Every row gives one point. Each copy is the shape, with its points in the same order, turned, moved and blurred by noise. Some copies are also mirrored. Which?
In the rows, 128 means zero.

Shape, 8 rows:
[[134 102]
 [134  82]
 [ 62 145]
 [103  97]
 [184  85]
 [ 85 117]
 [128 229]
 [102 160]]
Copy 1 (8 x 2):
[[138 122]
 [156 108]
 [ 60  95]
 [121  96]
 [187 149]
 [ 96  95]
 [ 42 201]
 [ 77 135]]
Copy 1 is: only turned
Copy 2 (8 x 2):
[[128  92]
 [124  76]
 [ 65 154]
 [ 94  95]
 [175  61]
 [ 86 113]
 [141 218]
 [105 155]]
Copy 2 is: only turned
Copy 3 (8 x 2):
[[103 132]
 [ 77 135]
 [167  86]
 [101 112]
 [ 75 177]
 [128  95]
 [230 171]
 [160 121]]
Copy 3 is: mirrored
Copy 4, 8 rows:
[[151 116]
 [166 126]
 [117  47]
 [157  89]
 [157 174]
 [139  74]
 [ 17  90]
 [ 98  84]]
Copy 4 is: only turned

Shape, 7 rows:
[[ 89 179 108 121]
 [131 134 122 147]
 [135 135 170 111]
 [ 93 105 167 173]
 [127  73 167 101]
 [ 85 115 137  13]
 [222 162 199 113]]
Copy 1 (7 x 4):
[[156  87  88 155]
 [118 109 141 147]
 [153 137 146 106]
 [148  71 188 126]
 [173 154 193 140]
 [238 181 120 163]
 [ 94 186 136  43]]
Copy 1 is: only turned
Copy 2 (7 x 4):
[[133 145 114  71]
 [149 123 128 132]
 [168 174 117 149]
 [163 148 193 137]
 [129 187 144 187]
 [ 75 238  83 133]
 [233 159  65 190]]
Copy 2 is: mirrored
Copy 3 (7 x 4):
[[ 68 143  99 129]
 [119 122 136 126]
 [141 158 113 156]
 [122 179 189 143]
 [181 187 133 114]
 [143 218  44  94]
 [198 101  95 211]]
Copy 3 is: only turned

Shape (14 x 8):
[[ 76 157 144 131 135 144 116 104]
 [ 61  96 131 107  84  94 148 150]
 [109 210 149 117 103 175 121 131]
 [204 134 161 123 123 124  45  71]
 [ 64 142 128 118  85  72 131 196]
 [158 151 124 112 112 162 147 129]
 [ 81 129  58  92 219  88 141 170]
 [ 86 108 126 101 101  71 169  85]
 [ 87  68 156 186 171  74 104 122]
 [152 144 169 166  62  80 142 101]
 [116  74 147 125 156 111 132 140]
 [175 113 158  81  78 111  42 156]
 [153 138 191 115 136 126 172  94]
 [119 104 100 216 115  79  62 104]]
Copy 1:
[[117  91 146 154 119 133 141  80]
 [ 80 161 122 153  77 109 141 141]
 [ 92  97  90 136 150 156 146  40]
 [169  77 135  66 193 166 192 141]
 [ 69 193 128 117  71 108 162  96]
 [124 120  88 117 164 153 107 100]
 [200 185 144 138  89  57  88  65]
 [130 165 137 178  89 160 143 157]
 [120 125 238 110 106  98 132 146]
 [ 82 154 152 100 143 210 160 144]
 [129 138 162 125 139  87 118 151]
 [115 123  88  56 164 105 215 144]
 [117 142 145 163 198 162 128 129]
 [133 100 202  47  71 157 146 134]]
Copy 1 is: only turned
Copy 2 (14 x 8):
[[106 117 207 151 124 143 122 175]
 [129  80 132 167 176 196 107 198]
 [ 91 130 215 156 176 132 129 108]
 [ 71 115 112 170  60  54 132 112]
 [100 119 127 174 215 186 142 193]
 [150 107 166 155 144 125 134  93]
 [141 115 158 214 125 221 244 199]
 [165 108 137 207 144 163  86 200]
 [131 129 107 115  82 145 157 249]
 [146 139 105 168 160  83  80 174]
 [143 126 122 140  97 171 151 177]
 [ 48  87  77 174 126 135 125  99]
 [163 164 154 151 117 135 100 120]
 [ 95  79 108 145 121  60 167 232]]
Copy 2 is: only turned
